Rows are points. To make a cloud, some directions were put in groups of two or more. Within a group, all points are equally far from the middle, so they leave a hole (a ring in 2 directions, a hollow ball in 3). The other directions are filled evenly. Then the cloud was stretched, turned, moved and blurred a little. How many holes are there, and how many directions does each take, smallest first?

Cloud (13 x 2):
[[ 27 -36]
 [-42 -26]
 [ 37 -27]
 [-15  35]
 [ 43   2]
 [-29 -37]
 [-23 -41]
 [-32 -35]
 [ 44  -2]
 [ 40  14]
 [-21  34]
 [-11 -44]
 [-51   2]]
Holes: 1 (2)

Cloud (27 x 4):
[[ 12 -55  20 -21]
 [-22  59 -10  13]
 [ 10 -10 -41  12]
 [-33 -26   4 -36]
 [ 16  35  16  33]
 [ -3  -5 -46  -4]
 [-21  38  23 -25]
 [ 15 -24 -10 -48]
 [-55  20  -7  14]
 [ 54 -20  -6   5]
 [-53   8   4 -18]
 [ -1   9  48 -13]
 [ 10 -42 -13  18]
 [ -5  14  28  33]
 [ 18  37  31 -28]
 [ 36 -39   7 -37]
 [ 60 -16   8 -27]
 [ 49  25  19  14]
 [ 29 -27 -21  15]
 [ -2  -6 -46  -1]
 [-27  43  14 -21]
 [-25  21  30 -26]
 [-24  55   1 -11]
 [  4  56   1 -26]
 [-13   4  45 -21]
 [-17 -38  -8  25]
 [-12  47  -2  34]]
Holes: 2 (2, 2)

Cloud:
[[ -1  22 -30  26 -37 -21]
 [ 11 -27  16 -14  19 -31]
 [-10 -36  14  -4 -11   7]
 [-32 -18   2  -4 -15  42]
 [ 32  -7  30  -6 -17 -15]
 [ 12  24  42  16 -14  16]
 [ 49  -7  12   5   6  12]
 [-31  21  10  15   3  -8]
 [ -1  28   7  10  21  -3]
 [-14 -18  19 -17  42 -37]
 [  2 -34   7  -4  38 -27]
 [ 36 -19  -4  28   5  14]
 [-30  10  33  29   3   3]
 [-19 -29 -13  -7   6  36]
 [ 23 -22  22  22 -22   5]
 [  9 -35  10 -15 -10  18]
 [ 10  22  25  22 -36  11]
 [ -7  13 -17  47  26   8]
 [-16  -9 -26 -38   7 -37]
 [ 43  -9 -14  17  35 -17]
 [-13 -35 -13  13  11 -30]
 [-38 -26  12   4 -25  33]
 [ 13 -14   6   0 -32 -14]
 [-28 -21 -12   9  15  35]
 [-20  -2   5  28  31  22]
 [ 21  22  -9  16   7 -41]
 [-24 -13  10 -27  -8  10]
 [  6 -43  18  12  -4   8]
 [ 21 -18 -25 -29   6 -15]
 [  3  37  11   0  19 -17]
 [-44  -9 -11   2   5 -10]
 [  0  29  -4  14 -48  28]
 [-21 -25  16   4  19  28]
 [ -7  27   4  24 -60   9]
 [ -3 -25 -42 -17  16 -20]
 [-20 -39   4   0 -15  29]
 [  2 -23 -44 -26 -11   2]
 [-22  18 -19   6 -10  33]
 [-26  -2  23 -10  41 -36]
 [-54   7 -19  -1  -5 -26]
 [ 36  -4 -18  -3 -23  17]
 [-20 -13   7  -4  44 -10]
 [-19 -14   3 -14  45 -30]
 [ 19   3 -28  51  26 -10]
 [ 51 -15  25  -1  10   9]
 [ 33   5  49  10  -9 -24]
 [ 33 -17 -38   9  32 -23]]
Holes: 1 (2)

Cloud, 83 rows:
[[-13  32 -15  21 -26  10  -1 -26]
 [ 13  42 -21  16  34  27 -33 -24]
 [  0 -19  28   6   9 -13 -26 -29]
 [  6 -27  -7 -13 -22  -2 -18 -23]
 [  1 -13  -1 -38  21   7 -41 -28]
 [-13   7 -26  27   2  18  23 -13]
 [ -7  10 -35   5 -17 -27 -29 -28]
 [ 19  -8 -12  34  21  13  -7 -17]
 [-17   0  29   3   5   1 -40 -49]
 [ 31  47 -29 -20   6 -10   1 -11]
 [-22 -51   6  -5   4  -1 -34  -9]
 [ 47  13 -14 -20 -19 -12 -30 -18]
 [ 11   0  -1 -15 -19 -21  21 -39]
 [ -5  14 -31 -12  40 -24  -5 -34]
 [-37 -26  -7   2 -19  -3 -29 -27]
 [-22 -26 -20  -7  -3 -29 -32 -32]
 [ -3 -10 -32  16  22 -37 -29 -23]
 [-12  31 -10  29  -9   3  -5 -15]
 [ 18  -9   5  19  17   0 -43 -26]
 [  5  -1  -8  19   2   9 -54   0]
 [ 11  -5 -23  29   0 -19   1 -32]
 [-15   3 -10  -7  -8  -2  14 -39]
 [ 28  11   9  21  22  -3  -3  20]
 [  4  39 -19  -7 -29 -37 -53  -5]
 [ -7  52 -16 -12  -2   3  -2 -22]
 [ -3  54  -5   3 -15  -1  -3 -38]
 [ 15  13  18   2   3 -17 -24  23]
 [  4  34 -24  -5  31  -1 -16   0]
 [-31  16  32   5  17   6  -7   7]
 [ 18  -4   8 -16   1  11   9 -38]
 [  2 -36   1 -23  -5 -28 -36 -20]
 [ 10  29  -7  32  44 -11   8  16]
 [ -9 -17 -33  12  39 -30   8  -4]
 [ 20 -11 -15  40 -20 -31   5   3]
 [ -9 -13 -17  45  24   3  -2  12]
 [-10 -21  -6 -28  25  25 -17   2]
 [-18  25  22 -26 -50   5 -28 -41]
 [-12   8  20  13 -32  -6  -3 -19]
 [  5   0   5 -13  15  17 -46   7]
 [  1 -27 -16 -21 -32 -31 -33 -26]
 [ 10  42  10  15 -18 -23 -27   6]
 [ -9   6 -32 -19 -10  -6  -9 -41]
 [ -3  23 -12 -35  27   6 -17 -19]
 [-31  40  10  -8   6   3 -41 -20]
 [  7  -5  -9  37 -25 -11  -6  -2]
 [ 33   3 -25 -16   0  20 -10  -5]
 [-12 -38   3 -29  14 -23 -42  -4]
 [ 10 -15  -4 -33  19 -30   1 -20]
 [  0  13   8 -32  -7 -22 -34   6]
 [  7 -22 -16 -17  32 -11 -34   0]
 [-13  39 -15  24 -23   9 -16 -18]
 [-21 -24  15  -1 -36 -10  -1  -8]
 [-10  56  -7   0 -34  -5 -50 -17]
 [-37   1  -3 -29   5 -26 -31 -12]
 [ -6  40   2  -5  21  10  20 -28]
 [-27   8  15  21  20  -2  -7 -24]
 [ -3 -16  10 -28  33 -18   7 -15]
 [ 19 -22  -7  28  29 -25 -11 -41]
 [ 13 -13   6 -17 -36   2 -46 -16]
 [  8  54  -6   8 -16 -31  -5 -13]
 [ 26 -28  -8   0  19  -7 -13  -5]
 [  0   9  17 -27 -12  32 -25   0]
 [-13 -13   2  36  30  -1   6 -20]
 [  4  43  15  10 -22 -35 -42 -18]
 [-14 -10 -14   7  26  -9 -50  25]
 [-10 -14   4 -37  -8  18 -29 -28]
 [-15  26   6  18 -11 -21  -8 -25]
 [ 11  25 -30  27   7 -23 -11 -11]
 [ 29  23 -19  12  28 -22  -8  18]
 [  1  31 -25 -28  10  17 -35 -17]
 [ -7 -29   1 -29  32 -29  -8  -1]
 [ 20  34  18  11  -3 -22  19  27]
 [  7  14 -42  12  -2  -1   1  15]
 [ 27   2 -23 -20  12  17  -8  -3]
 [-21  16 -21 -14  15 -31 -60 -23]
 [ 17   4 -33  -1  12   9  -1  26]
 [ 20   1 -17 -22  21   4  15  16]
 [ -7  -2 -11 -43 -38  15 -33 -36]
 [ -2 -23  24  14   9  -1 -45   4]
 [-20 -43  -5  -7  26  18  -5 -19]
 [ -5 -45   6  -2  17   9 -14   4]
 [-18  33  13 -14  -2  -6  -2  -8]
 [ 18 -25 -23   9   8   4 -16 -15]]
Holes: 1 (4)

Cloud, 98 rows:
[[-12  -4  19  13 -10  10  34 -21  23]
 [-21 -10 -13   6 -11   1  33  14 -27]
 [  2   3   9  32   0 -14 -21 -40 -28]
 [ -7 -26  22   1 -13  21  16  26  34]
 [  9 -20   3   9  32 -46  -4  -5  16]
 [-23  23  12 -10 -45  -8   9 -19  18]
 [-23  -9 -11  -9 -30 -39  20  10  -5]
 [  6 -12   1 -44  -4 -18   4   9  25]
 [ 23  -8 -26   0   4   4  22  21  48]
 [ 40 -26  -2  17  16  -1   1  -3 -18]
 [-29   2  -6   4   4 -39  -4 -11   9]
 [-27 -24   0 -21  28  -1  -9   0  -9]
 [-29 -36  13   1  14 -16  -3 -33  -8]
 [ 42  -8  19  21 -20  -3  15  -1 -12]
 [  0   8  24  19  19 -37   2 -17  12]
 [  5 -22   2 -23  20  -3   8  -1 -30]
 [ 11 -33 -16 -10   5  17  32 -15  14]
 [ 16  -5 -15 -20  35 -17  11  -6  18]
 [-22  26   9 -22  -3  16 -18 -11  -5]
 [-15 -39  -1   0 -13  19   8  24   2]
 [-17 -24  26   8 -11  -8  21 -36  23]
 [-20 -27  28  11 -34  -1  -2   3   9]
 [ 39 -12 -14   4   7  20  11  13  23]
 [ 17 -31 -31  -2  10  -6 -27 -11  25]
 [ -8  -1  13   9  -6  24  11 -37  -4]
 [ -5   7  -2  13  -1 -21  -6  42   7]
 [ -3 -11  35  16 -14  14  -8  -5 -23]
 [  8   5  38 -29  24   3   7 -36   4]
 [ 22 -28  -5  -7 -12   1  20 -35  27]
 [  3  10  46 -23  -2   2  13 -13   9]
 [ -4 -45  32  18  -6 -18 -18  -8  13]
 [-32   9  24   0 -16 -44  -5 -28  -9]
 [ 22 -24   8 -11  31 -26 -11  22  12]
 [ 15  -9  -6  -2  -1  -3  11  42   4]
 [ -5  -3  50   7  -5 -15  20   8 -16]
 [-24   4  -6  -1 -20  29 -12 -33  -2]
 [-19 -37  -3 -10  35 -12  -8 -25   3]
 [ 15  -9  21   5   7 -15 -36 -33  33]
 [-14 -12  21  -5 -17  10 -38 -16  -7]
 [ 22 -11  35  22 -10  18  11  -6  28]
 [ 17 -15  -6  23 -50 -12 -18  -7  -9]
 [ -5  -2  14  39 -27  19  -4  12  -9]
 [  6  13  22  33 -44 -24   0   0  14]
 [ 12 -49  10 -15  -9   5  12  -6 -14]
 [ 21  22  13   8  10 -22  -4 -31  -4]
 [ 22 -12   1  22  29 -47   5   8 -19]
 [  5  -2  57 -16  15  -3   3  -9   1]
 [ -8 -37   6  32   0 -14 -24  -1  -2]
 [ 30 -21  23 -28  22   9 -12  -6  -8]
 [ -4   4  44  -9 -13 -28 -18  -5  12]
 [  6  -9  18  37 -16  10  17   2  22]
 [ -7 -10  11  25 -22 -14  -8 -52 -10]
 [  9 -28 -12  29 -16   2  20  25  21]
 [  8  15  14 -21 -11 -22 -20  -1 -21]
 [ 25 -28 -19  29 -22   1  -5   1 -20]
 [-16 -15 -19 -19 -10  -7  26   6  42]
 [ 20 -50  19   5  44   4  -4  11   4]
 [ 17  25 -28   8  -9 -31 -11  -1  -4]
 [  0  30  -1 -11 -26   4  21  -7 -17]
 [-21 -28 -19  -9   2 -30  -6 -16 -23]
 [  2  -7  32  26  -2  -2  11  20 -10]
 [ 30  -9   2   5  19 -28 -25 -37  -8]
 [ -9   2   5  28  22 -40 -12  -9 -12]
 [ 33  -9  12  -7   5 -37 -25  -3  -6]
 [ -1 -33  22  25  13 -18 -23 -33  15]
 [-33  35  12 -16 -29 -18 -13  -6   3]
 [  7 -60  32  11  -2 -10   8   4  22]
 [ 31 -21  31   5  18   0 -30 -27 -11]
 [-34 -18  -9  -3 -34   3  24  16  10]
 [  1  -2   0 -19  -2 -30  34   7 -10]
 [ 32  -3   7   3   8 -27 -32 -12 -10]
 [-17  20  -2  28 -42  -2  19 -10  25]
 [-15   7 -14  43 -10  17  -2   6  -5]
 [ 19 -10  10 -13   0  38 -24  -1   8]
 [  3   1  45   4  -3  -2   8  12   7]
 [  7 -40 -10  22  23 -35 -17 -12 -12]
 [  2  -1  47  10  12 -21 -10   3 -18]
 [ -1 -27  25  -9  -2  11  -1 -58   0]
 [ 33 -17 -16  16 -13   9  24  -2  17]
 [ 35 -38   5  -3  43 -10 -13   6  -3]
 [ -1 -31 -20 -19  25 -22 -12 -26   7]
 [  2 -17  32  15  16  -5   5  20 -13]
 [-24   1  22 -19  11 -26   0  13   3]
 [ 23  10  45  17 -20 -33   0  -5  -1]
 [ -5  17  13  32 -10 -32  17  -1  12]
 [  2  -1  -5 -40  14 -17   6   8   4]
 [ 12 -16  52  -2  31  -8  -4   4  15]
 [ 11   5  21 -15  -4  -6   5 -12 -40]
 [-24  10  -2   9 -32  -8  -7 -29  30]
 [  3  16  16  -3 -41  17  12   6 -13]
 [-13 -15  30 -19  21 -36  -2  11  -3]
 [ 32  -5  18 -16   1   2   3  10  -6]
 [ 36 -22  23 -14  21 -35   1  12  -8]
 [ -5 -10  33  -7  15 -26  -7  20  11]
 [-17 -40  -2  -2  -4 -11   3  -1 -38]
 [-31  11  13   6 -31   0  28  23  -7]
 [-16   8   1  21 -11  -7 -46   4   5]
 [  3 -45   4 -14  -9   5  22   2 -12]]
Holes: 3 (2, 2, 3)

Cloud:
[[ -5  -1  29  16  -8  49  -2  25  15]
 [  9   3  11 -23 -37  -6   4   0  25]
 [-35  25   3 -24  -5   3 -18 -13   4]
 [-15 -13  -2  13  19  23 -38  -7 -17]
 [-14  31 -30   9  -8  -2 -12   7 -16]
 [ 47 -25  -7  32  19 -11  15  -5  12]
 [ 36  15  -8  14  26   8  11  -8 -35]
 [ 33 -47 -20 -11  18   0  26  -7 -29]
 [-10 -34  -5 -11 -25  18 -10  -3  28]
 [ 15 -50  32   6  11 -10 -14 -21  -5]
 [ -9 -16 -31  22  -6 -17  11   1  29]
 [-33  15   4 -24   3  21 -21 -10   3]
 [  4  44  -2 -10  20 -30  23  -5 -21]
 [  3  30 -14 -27  26 -28  -6  18  18]
 [ 20  12  12   6   3  15  21  11 -51]
 [  9  30  -8 -42 -20   2 -16   6   8]
 [-16  15   7  11   8  -8  41  20 -29]
 [-12  46  -7   3  30   5  -6   6  14]
 [ 18  28   0   0  12 -45 -15  22 -34]
 [ 38 -34  -4   8   1 -15   3 -45  10]
 [ 31 -34  36 -10  19  38 -14  27  20]
 [-17  14 -14 -30  21 -12 -37  -9   1]
 [ -5 -48 -10 -22  42   7  -3  16  22]
 [ 37 -22  20  -7   8 -15 -19 -34  23]
 [  1 -15  11 -10  17  29  -1  28  51]
 [  0 -30   6  36   7  35 -20   1   8]
 [ -9   4 -18   0 -19  -6  15 -25 -41]
 [ 51 -20 -30  -6  18   3  -9 -34  -2]
 [-29  13 -38  10  -2   8  17 -11  -5]
 [ -5 -21   8  -3 -14  33 -22 -25  31]
 [ 44  -9  31   2 -19  18   4   4  10]
 [ 13  25   8 -24 -16  20  -8  28 -21]
 [ 40   1   7 -10  14  -8  18  23 -29]
 [ -4   9 -43 -35   8  16 -11 -18  22]
 [ 54  -3  20  -8  21   0 -15  12  -1]
 [ -1  32 -15  -4 -11   0   1  26 -27]
 [  6  -7  -1  13 -18 -15   6  39  13]
 [  9  59 -36   2  20   7 -16  -2  22]
 [ 21  58 -11   7  33 -29   9 -30   3]
 [ -8   3 -23  14   5  53  25   5 -17]
 [  6  31   0  22 -39  11  -6  -7 -14]
 [ 14  -6 -37   3  16 -39   5  12 -15]
 [ 20  -4  -1   6   7 -39  -8  42 -10]
 [ -7  17  21 -29   1 -13  16  -6 -40]
 [ 44  -8   3 -23  30  28   9  -2  23]
 [  0 -55  24  21  23  13 -17 -13  -5]
 [  6  14  -2 -30 -13  25  12 -41 -24]
 [ -4 -31 -24 -34  -7  22  12  10 -14]
 [-21   5 -39   7  36  -4  14  20 -14]
 [ 33  -6 -33 -21  22  25   2 -42  -7]
 [  0 -16 -14 -33  59   1   9   0   7]
 [-34 -13 -24   2  13  -4  32  -1 -32]
 [ 26  -8 -38   7   9 -50  -2  -4   0]
 [-20  17 -13  13 -27  -4 -25  -3 -26]
 [ 11  14 -27   3   2  38   2  15 -17]
 [  5  -9 -13  -4 -37  12  21 -47   8]
 [ 27   2 -45  -2  37   9 -17 -31   7]
 [ 20  -6 -11  20  10   1 -16 -60  20]
 [ 28 -27 -11  25  30 -27  -2  22  10]
 [-19  22  21  -3  18 -16 -12  -9  19]
 [-15 -29   7 -17 -15  52  35 -14  18]
 [ -8 -43 -14  10   0 -19 -12  22  11]
 [ 17  14  23 -11  16  30  31  -7 -31]
 [-21  10 -33 -22  11 -26  -1 -17 -18]
 [ 17  -9 -22   6  25 -32  14  31 -19]
 [  0 -16  18 -13   1 -39 -21  -4  25]
 [-22  11 -10  23  36  28  30  18  26]
 [-17  11  20  10  -2  43   3  22  18]
 [ 33 -25  16  15  -1  47   5  29  21]
 [-28  26   9 -22   0   3 -42 -13   3]
 [  3  30 -24 -16  25 -24  14  28   9]
 [ 13  27 -34  -7  -8  -9   9  26   1]
 [ 16  24 -13  12  22  51  28  -7  -4]
 [ -4  -3 -12   8 -17 -20  19 -39 -29]
 [ -2 -25 -34   7  10   8   3  40  15]
 [ -6   2   1  34  -9  20 -19  15  24]
 [ 27  16 -13  -8 -14 -24  22  18  14]
 [  4  23  31 -18 -11  -3  13  -8 -39]
 [ 55 -13  16  30  -1   7 -26   5  14]
 [ 53 -19  -2  15  29  -2  -9  17 -12]
 [-29  18  11  -6  38  -4  28  21  -8]
 [ 32  37 -13  -4  -8  19 -36  14   6]
 [  3   9  -6   5 -32  20 -30 -27 -33]
 [ 24 -43   2  29  18  -7  -3 -23   4]
 [ 47   8   7   2  30 -22 -24  12  17]
 [ 22  16 -38  12  40 -31 -15   3   0]
 [  8  10  -6  30  18  44  12  -5  14]
 [ 47 -34 -18   6 -13  -1  11 -34   4]
 [ 17 -20 -31 -13  33 -18 -20 -18  30]]
Holes: 3 (2, 2, 3)

Cloud (91 x 9):
[[ -8  -7  -4 -22  14 -16  20 -31  32]
 [-18 -26 -13   0 -15   3  10 -33  -2]
 [  3 -14  16 -10  -7  25  -7  15 -13]
 [-18 -11  -7   0  22  -8   0 -30 -13]
 [ 13  16  36  26  -1 -10  -1   1  -6]
 [ -7  -5 -22 -18 -12  12  31  11  29]
 [  0 -10 -26  12  20 -19   5 -27 -15]
 [ 12 -16   2  26 -24  17   6 -25  10]
 [ -7 -14   8  39  -2  19  -8 -12 -34]
 [  0 -35  -9  39   0 -27  -8 -10 -13]
 [ -9  -7   2  10  -7 -60  10  -4  -9]
 [-13 -12 -12  17   4  26   1 -14 -28]
 [  8   4 -14   3   9  22  13  41  41]
 [ -5   9  -8  -5  20 -26  23   5  40]
 [ -4  10  23  13 -11 -24   3  33 -28]
 [  8  -3  -4  11  23 -43  -4  30  15]
 [-13  11 -19   1   8  17  -8   8 -11]
 [ 17 -16  11   7  31 -14   5   0  -8]
 [ -6  16  22   3  24   9   3 -23 -12]
 [-15 -18   6  33   7  29   4 -37 -11]
 [  3  16   3   1  31 -37  19  22 -11]
 [-22 -16  27  33  -9   6  13  -8 -16]
 [ 43  14 -14  -6  26   0  32   2  14]
 [ -5   1 -10  29  -2  -6  18  37  -9]
 [  1  -3   5  42  22  -5 -10  24 -12]
 [ 24  19  -9 -22  23  -4  43  -5   7]
 [ 20   9   0 -14   2 -10   2 -22  34]
 [ 24 -21  -3  17  -5  15   1 -14 -20]
 [-50   4  -6   2  11  -9   7  10  -3]
 [  5 -10   6   5  27  17  10 -30   0]
 [ 32   7 -18  -1   6 -32  -6  21  37]
 [-23  31  22  17   0 -15  16   4  18]
 [  9 -13  -9 -15 -18  14   5 -10  -3]
 [ -6  25   9  17   9  34  28  22  12]
 [ 19   7 -19   8   2  15 -17  -6  15]
 [-12  -4  -8 -28  22  -1  -2  -6 -21]
 [-23 -24 -18 -11  17  -8  16  -9  29]
 [ 18  -4 -30   9  -2   8   8  12 -20]
 [-31  -5   1  21  17 -17  -8   8   7]
 [-18  -3   5 -13   9 -11 -19  35 -10]
 [-10  17  -1 -29  -3  -3  47  21  34]
 [-22   1  10  21  -4  13  10   1 -42]
 [-16   4   8 -10   5  28  12  32 -17]
 [-20 -27   0 -22  -2 -23  18  31   2]
 [ 21  27  10 -13  -3 -13  27  24  34]
 [  4  11   3  15  16 -31 -26  17 -32]
 [-12  -3  11   2   1   4 -28  -4  13]
 [-25  -7   7  18  -1 -12  22  12 -36]
 [ -2   7   0 -23  16 -48  14  41   0]
 [  4  -7 -15  11  39  -2  20  -8  -2]
 [ 25 -11   9   1  13 -19  30  12  30]
 [-23 -26 -13  12   9 -10  13  18   0]
 [-10  -8 -20  27  -8   5  35   1  15]
 [ 10   4  16   3  38  -4  -1  11 -15]
 [ 39 -15  -5  19  17   4  11 -12 -21]
 [ 31   0 -19  11 -12  15  -7  17  -6]
 [ 22  20  15  -3   1   3  26  26  42]
 [  0   0   4  36   4   4 -27 -33 -14]
 [ 22 -30  -2   5 -22  -4  -7  -3  -2]
 [ -4  11 -13  -8 -20  15  19 -16  -1]
 [  5  10  12   9  18 -35 -19  13 -30]
 [  4 -10  18  12 -11  18  21 -17  40]
 [ 36  24 -11   5  13 -15  33  -6 -13]
 [-20 -14 -29  28  15 -14   9  -2 -10]
 [ -9   2  11 -29  -9 -20   0  -2  42]
 [ 35  15  20  10   8   7  -8  30  25]
 [-17 -12 -33  19  12   1  17 -29  15]
 [ 21  -6   2  43  -4  -6 -34 -21 -13]
 [ 13   0  -2 -19  13 -58  24  28  -2]
 [-11   6  15  20 -27  -1 -14  14 -19]
 [ 14  -1   0  32   4 -13  -6  26  36]
 [-13 -21 -11   5 -23  -8   7 -36  -9]
 [ 25   9 -11 -25  23 -13  34 -13  21]
 [-20  -1   5 -20   4 -22   0  47 -10]
 [ -1   7 -10  -4 -16  -8  -8  42  19]
 [-12  13 -11  10 -11  15 -18  10   8]
 [  5  24  18 -14  15 -15   0  21 -26]
 [ 24   8  23 -16 -10   2   6   3 -24]
 [ 19   4 -13 -19   2  -4  -9 -19  14]
 [  9   1  -5  37   6  26 -15   1 -24]
 [-10   5  24  22   6 -28 -10 -21  -4]
 [-35 -11  13   6 -10   8 -11  20   2]
 [ 25  -3 -21  20  -6  25   8  -4   8]
 [ 13  15  34 -18  -8 -12   6  33   9]
 [ -3   1  20  -8 -23   0   3 -18 -18]
 [-24 -34   3   4 -10   0   9  -3  18]
 [ -4  -7 -32  10  17 -32   9   9  -1]
 [-23  -5  16  25 -14 -20  19  22 -10]
 [  9   6   1  14   4  21 -25  -4  16]
 [ 11  -6   0  38   2 -11   4  30  28]
 [ 19 -26  -6  10   4 -32 -15 -13   4]]
Holes: 2 (3, 4)
